Each row of a before or after table is a point. One or more steps were done to the points. Then noise was added and the rows were shuffled. The steps act on how far a point lies along the listed directions, d1 being the first. What was done? A step turns or swaps two directions, mirrors them in a line or flattens them onto one, adds a multiple of one to another, or multiplies one. Angles are multiples of 10 degrees, from the lower direction toward the higher: turns from -170 to 170, lines from 10 to 170 but not 90. Use the fewest steps. Two steps may share a direction if one is a turn and the other turns, adds or multiplies; they go together, in the order done. Otherwise the lowest direction goes first.

Directions:
(1): [-32  46 -36]
(2): [-51 -42  -9]
(3): [ 29 -23 -55]
Before (9 x 3):
[[ 11  18  13]
 [ -6  -7  18]
 [ 16  14  13]
 [-17  -9  31]
 [  6 -16  -2]
 [ -8 -11  17]
 [ 13  19  33]
 [ -4 -29  27]
 [-44  -1 -24]]
After:
[[ 17   4   9]
 [-34  60   1]
 [ 30  13  15]
 [ -7  -5  10]
 [ 22  -1  26]
 [ 15   4  13]
 [ 45 -25  -8]
 [ 22 -18 -11]
 [ 21 -23  -8]]
Steps: turn d2 and d3 by -110 degrees; add -0.7 times d3 to d1

Directions:
(1): [-28 -28  32  21  43 -19]
(2): [-35  26 -41 -24  30 -16]
(3): [-36   4 -12  39 -42 -24]
(4): [ 17  -2  16 -32 -14 -60]
(5): [-41 -17  22 -42 -24  23]
(6): [  7 -59 -41  -5  -2  -4]
Before (14 x 6):
[[ -5 -12  -6   3 -11   0]
 [  4 -13   2   5 -13   4]
 [ -9  -4  -8   8  14   7]
 [-57  21  -5 -11  15  32]
 [ -5 -10  26  -4  -7 -17]
 [-40   5 -19   2 -14   3]
 [ 15  14  -5 -13  22 -20]
 [ 43  23   6 -13  20   4]
 [ 11   2  29  23 -27 -11]
 [-50  21 -31 -20  -6  21]
 [-10  11  16   0 -29  16]
 [-27  31  -2  -4  -4  22]
 [ 27  20  -5  10  36 -21]
 [ -3  11  15   8  -4  -3]]
After (14 x 6):
[[  3 -12   5   9   6  15]
 [ 31  22  -9  -3  35  -9]
 [-21  26  -5  -1 -16   5]
 [ -3   0 -11  -9 -12   9]
 [ -8 -14  -7  -8  -8   4]
 [  3  15   6   9  -9  -6]
 [-43   7  38  26  15  29]
 [  9  19 -18   4 -37 -10]
 [ 19  -1   8   0  26 -26]
 [-33  23  13  21  11   9]
 [-40 -13   9  13  -6   2]
 [ 34  -5  -2  19  25 -19]
 [-62  -5  21  14  21  10]
 [  7   3  15  -8 -27 -10]]
Steps: turn d1 and d2 by -90 degrees; turn d3 and d6 by 20 degrees; turn d5 and d6 by -30 degrees

Directions:
(1): [ 42  17 -23   4   6 -14 -60 -38]
(2): [ -7 -49  -3 -52  25  -6 -35  29]
Before (9 x 8):
[[  0   0  -2  -5   3   0 -21   1]
 [ -6  20  -6  21   1  11  28 -12]
 [ 15  16 -14  20  -9   2 -15 -11]
 [-16  -6   4  -1   5  11  22   4]
 [ 21  26   2  45 -15   0   3 -29]
 [ 10 -57  -4 -41  30 -14 -28   2]
 [ 17  16  -3  -7  -5  -1 -32 -20]
 [  0  -3   2   0  -3  15   6  10]
 [ -4 -50  -8 -44  14   3 -18  39]]
After, 9 rows:
[[-11 -53  -6 -44  15   6  -9  44]
 [-30 -10   9  -4   2  14  44  16]
 [ 29  20 -22  21  -6  -1 -34 -23]
 [ 37  24 -13  -4  -1  -7 -63 -36]
 [  6   5  -6  -4   4  -1 -32  -5]
 [ 34  33  -7  45 -14  -4 -13 -42]
 [ -6  -5   4   1  -2  17  14  16]
 [ 17 -55  -8 -40  33 -17 -41  -3]
 [-11  16  -3  19   0  14  36  -8]]
Steps: multiply d1 by 2

Directions:
(1): [-27   2  36 -31 -23 -32   2 -33   3  -5  39]
(2): [-47 -25   5  37 -16  -2  13  41 -14  15  20]
(3): [-19  16   0   1   7  41 -45  12  31 -27  31]
(4): [ -7  11  60  17  39 -18 -11  13  10  -4 -30]
(5): [ -7 -31 -14  14  42   0  22 -29  44  20  18]
Before:
[[-34  24  -5  16   5  35 -32  10  26 -15  13]
 [-51  -5  42  37 -22 -12  10  52 -20  25   8]
 [ 27  -9 -25 -10 -14  -9   8 -12 -12  11 -18]
 [  8 -29 -26   0 -23 -36  60 -10 -34  31 -30]
 [ 33  28  18 -53 -41  -8  -5 -30 -24   3  -9]
 [ 26  16 -18 -11  34  18 -10  -9  23   4 -19]
 [-22  -3  -2  -7 -41  -5   0  13 -12 -12  40]
 [  4   6 -15   6  14   9   6  -8  37   6  -4]
 [ -1  -6  16  14  20  -6  -5  33  -7   6 -31]
 [  4   1  -2 -12   9 -29  38 -21 -13  10 -13]
 [ -7  -6  26  10   2 -28  39   8 -40  20  -8]]
After, 11 rows:
[[-37  22  23  18  12  12 -19   2  23 -12   2]
 [-22 -15  12  -4  15 -12  -3  -2  13   3  17]
 [ 16 -17 -23 -16 -14 -16  10 -23  -3  15  -3]
 [ -7  27  18 -17 -20 -13  -5  -6  11  -8  -3]
 [  0 -24 -41 -10 -40 -26  54 -15 -32  26  -6]
 [  5  24  15 -40   6 -13 -11 -28  17  -4   6]
 [-46 -18   4  51  -4  17   9  53   4  29  17]
 [ 58  -3 -39  -5  20  29   8 -16   8  24 -36]
 [ -4 -11 -14  13   0   3  29  15 -26  16   9]
 [  0 -16 -20  32   1   7  10  37  -9   5  -6]
 [  9  15 -23 -14  -7  -7  23  -3 -25  -1  -8]]
Steps: turn d1 and d5 by -150 degrees; flatten d3 and d4 onto the line at 40 degrees

Directions:
(1): [ 19   7 -52 -45  21 -14   5  31 -36  10   0   1]
(2): [  9  10   8  16   2   6 -28   3 -23   7 -51  60]
(3): [  3   1  28 -39 -45  31  -8  37  12  29 -14 -12]
(4): [  9  37  -7  46  -3  -8  -9  56   7 -22  -9 -26]
Before:
[[ -5 -11  -7   9  24 -15   6 -32  -7  -5   8  19]
 [  7  20 -35  -6   5 -11  -2  33  -2   1   4 -13]
 [ -1   0 -17  12  20 -13  -3 -18 -15 -12   5  18]
 [ -2  -6  19  -3  -5   7  -4  -8  -3  -3  -5  12]
 [ -7   6 -13  15  19 -18  -1  -8 -11 -12  -4  11]
 [  2  -2  -3 -12  -6   4 -10  11  -1   1   7  -2]
 [ 10  23 -11   3   4  -3  -4  28 -10  -3 -12  -4]
 [  0  -7   4  12  -3   4   6   4   9  -5   7 -20]
 [ -2  -4  -5   9   3  -7   2   1  -5  -5   7   1]
 [ -9  -8  21  14   6   4   4 -34   8 -11  -4  16]
 [  7  15  -7 -13  -6  -5  -2  30  -3  -3  -3 -19]
 [ -7  -9   9  -2  -7   3  -4 -22  -6   6  -8  17]
 [  0   7 -14  -4   6  -4  -1  22   1   6  -1  -5]
 [ -3  -2  -1   5   1   1   4 -11  -4   2  11  -1]]
After, 14 rows:
[[  1   1  -1  -1  -3   4   0  -3 -10   7   1   7]
 [ -2  -3  -5  14   5  -8   1  -2  -5  -7   5   5]
 [ -4 -10   2 -38 -20  10   3   3  -5  20   4  -9]
 [  3  -5   5 -31  -8   8   3  10  -7   5   5  -6]
 [ -6  -4  -8  10  10  -9   3 -20  -1 -12  18  -1]
 [  6  -3 -13 -40   7   3  10   5 -14   7   0   2]
 [ -2  12   9  32   3 -10  -6  -3   7 -21  -5  -3]
 [ -1  -3   8   0  -9   8 -13   4   5  -1   4   3]
 [-12   3 -11  19  20 -20   7 -16  -1 -18  11  -5]
 [ -3  16  -4  42  17 -15   6  -8   8 -27  11 -16]
 [ -3 -12   1 -13   7  -4   6 -14  -2   8   8   7]
 [ -9   3   2  27   9  -6  -2  -2  14  -6   1  -1]
 [  8  -1 -10  17  12  -3  -4   5 -12  -5 -14  10]
 [-10  14  -2  59  10 -14  -7 -16  21 -24   5   2]]
Steps: turn d1 and d2 by -170 degrees; add -1.5 times d4 to d3

Directions:
(1): [  2 -38   6   4  -1  26   6   8  26   2  15  -9  38  13  18  -2  15  20]
(2): [ -7   3  -2  19  -7 -14   5  60  -5 -13 -12   4  21  -8   2  -7 -23  -5]
(3): [ -9   1 -11  14  20  20  35   4 -30   4   3   2 -12 -16  30  32   7   6]
(4): [  5 -17 -15  18  -1 -21   5 -24  16  13 -47   1   6 -18   5   7 -15  24]
(5): [ 22   2 -12 -20  -6   3  -5  18  15 -15  -3 -51 -27 -14  14   3  -1  12]
(6): [  3  22 -11 -23  24  18  22  11  39 -14 -15  29  -3   1 -15   1   5   7]
Before, 11 rows:
[[  0   6  -2  -9   9  14  12  17   4 -12   7  -4  -1   7  -4   5   9  -3]
 [-12   5  -2  11   2  -4   9 -22 -17   9  -6  32  12   5   1   7   7  -2]
 [ -2  -4   7   1  -1  13   2  -3 -15   6  14  -5   3   2  13   4  11   7]
 [  9  17  -1 -31  -1  11 -15   0   8 -11  19 -17 -31   6 -12  -6   9 -17]
 [ -7  -2  -2   8  -5  -7   5  -7 -34   5   4  -9  -2  -2  13   9  -2  -4]
 [ -2 -12   8  -1 -15   4   0  -9  -7   5  18 -27  -4   1  13   6   7  -1]
 [ -4  -9  -7  -2   3  10  15  14   3   5   4  -3   6  -2  15   7   8  13]
 [ -3   1  -3   5  10   2  10   4   8   7 -11   4   1  -5   4  -4 -10   6]
 [  0  -3 -12   5  10   7  12 -14  -7   8  -6  13 -10  -5  10  18   5  -1]
 [  7  23  12 -28   1  -3 -11  10  10 -17  24  -7 -26   7 -19 -10   2 -19]
 [ -3 -15   8   9  -2   9   3  -7   1   3   0  -8  10  -9  13   2   1  11]]
After:
[[ -7 -16  -1   5   3  14   6  29  36  -6  -6  24  38  10  -8 -11  -2   2]
 [ 12  11 -10 -16  -5   5   2   7  -3 -12   4 -28 -19  -5  16   8  10   6]
 [  4   8 -13  -5  10  12  14  20  -4  -7   1   3 -14  -6  11  15   3  -6]
 [  0 -17   9  -5   9  12  11  18  52  -9   3  24  35  14 -11 -11   3  10]
 [ -1   4 -11  -8  22  17  28   1  31  -7 -21  24   9   4 -10   9   8  12]
 [ -5  -2   8  16  -9 -13  -7 -11 -26   6  -6 -11  -8 -18   8   3 -12  -2]
 [ -1 -11   3  20 -12  -9  -4  -2 -27  12  -5 -17   4 -11  21   5  -5  11]
 [ -2  20  -3 -13  19  11  13   0  11   2  -3  13 -13  -1  -6  -3  -2  -2]
 [-13 -30  13  39 -35 -30 -13  -5 -43  20   6 -29  14  -7  20   4 -15  -7]
 [ -7 -26   9  23 -26 -15 -13 -10 -60  13  24 -41   6   0  30   7  -1  -5]
 [ -7   7 -12  -2   9  -3  18  -6  -2  10 -15  17  -7  -9   2  10   2   9]]
Steps: turn d1 and d4 by 120 degrees; turn d2 and d5 by -160 degrees; multiply d6 by 3

Directions:
(1): [-10 -10   1  -6 -17  -9  13 -38  -4  -4  25  27  46   9 -19 -11 -43  -1
 -33   7 -29   7   3  42]
(2): [-12  28  13   4 -10 -17  11 -18 -42  26  14  29  10 -13   8  -4 -21 -35
  22 -24  16  -4  30 -49]
(3): [-23 -34 -25  -3 -10  -5 -21  25 -15  -8  14 -39  18   8   2  28  -4 -14
  18  -9 -60  -7  26 -20]
(4): [ 11 -24  -7  23   7  14  -3 -29 -15 -31 -39 -25   2 -40   8 -13 -23   1
 -46  -4  -1  17  -3 -40]
Before (12 x 24):
[[ -3  -3  -9   4   2   0 -11   6  -4  -4  -6 -13   3   1  -1   7   3  -4
    6  -3 -11  -4   3  -5]
 [  0 -17 -10   2   3  13  -8   7   4  -8  -2 -17  -4   3   1   3   1  10
   -1   9 -13  -2  -9  17]
 [ -4  -1  -4  -1   2  -3   1   6  -1   3   4  -6  -8   3   0   5   1  -6
   11  -3 -10  -4   8  -8]
 [ -4   6   1  -3   1  -8  -3   3  -9  -8  -1   6   2   7   0  -2   0  -6
    9  -9  -5  -5   1 -10]
 [ -6  19   7 -10   2 -11  -3  17   4  18  20  11  -7  18   3   4  13  -7
   23  -7   2  -6   0   1]
 [ -8   1   0   7  -2  -3  -1  -4 -13   0   2  -4   6 -17   8   3  -7 -15
    0  -9   1   0  14 -20]
 [-12   5   6 -15  -8  -9  -4  15   2  13  31  14  13  24  -5  14   8   0
   25   3 -17 -11  13  25]
 [  3   8   5   2  -6  -7   4  -6   1   1  -4  15   2 -11  -4  -2  -6  -2
  -11  -6  14   3  -3  -6]
 [ 23  16   7   4  13   8   8 -18  12   2 -18  18 -19 -19   2 -20  11  13
  -13   5  34   6 -13   5]
 [ -2   4   2   3   5  -4   5  -8  -3   1  -9   2   3  -9   2  -6  -3  -2
    0   0   4   5   1 -16]
 [ -8  -2   0   5  -2   0   1   4  -7   6   8   1   0  -2   4   1   1  -7
   15  -5  -5  -6   9 -11]
 [ -1  -6  -6   1   2   0  -4   3  -2  -2 -11 -14   1  -3   4   3   1   2
    0  -2  -6   2   5 -20]]
After:
[[-16  19   3 -20  -7 -13  -2  34  18  26  42  15   1  32  -5  20  26  -4
   44   4  -4 -19   7  42]
 [ -2   3  -1  -8   1  -6  -5  12   5  -9   3   3   0  18  -3   2   9   2
   12  -3  -9  -7  -7  10]
 [ -7  -7  -2  -2  -1   3  -1  16  10   4  13  -3  -2  10   1   5  12   4
   16   5 -10  -9  -1  14]
 [ -4   1  -9   4   1  -2 -10   4  -7   0  -2  -8   7   1  -1   8   1  -6
    8  -5 -11  -5   5  -6]
 [ 12 -20  -7  10  15  10 -10  -2  14 -28 -25 -27  -7 -12   5  -7   2  13
  -35   2  -8  12 -20  -6]
 [ 12 -46 -12  21  10  22 -14 -22  -3 -49 -42 -42   9 -36   5  -5 -17  18
  -60   7 -24  19  -7 -19]
 [ 16  29  13  -1   9  -1  11 -15   6  17  -2  33 -14 -10   2 -16  11   5
    5   1  36   0  -4   7]
 [ -1  17   8 -11  -8 -11   3  14  16  16  14  23  -1  12 -10   6  11   3
   11   1  11  -8  -7  23]
 [ -3  -7  -7   0   4  -1   0   6   3  -2   1 -12  -8   2  -1   3   2  -1
    4   1 -13  -4   3  -1]
 [  2 -18  -7  21   2  13  -4 -23 -30 -15 -21 -17   4 -29  11  -8 -27  -9
  -18  -6  -5   8   6 -37]
 [-10  20   6 -14   1 -12   5  15  13  20  20  18   0  23  -4   4  16   1
   32   6   2  -7   0  19]
 [ -8   8  -1 -11  -2  -9  -1  14   2  16  11   2   2  16   0   9   8  -2
   25  -1  -5  -6   9  -2]]
Steps: multiply d1 by 0.7; turn d2 and d4 by -130 degrees; multiply d4 by 3
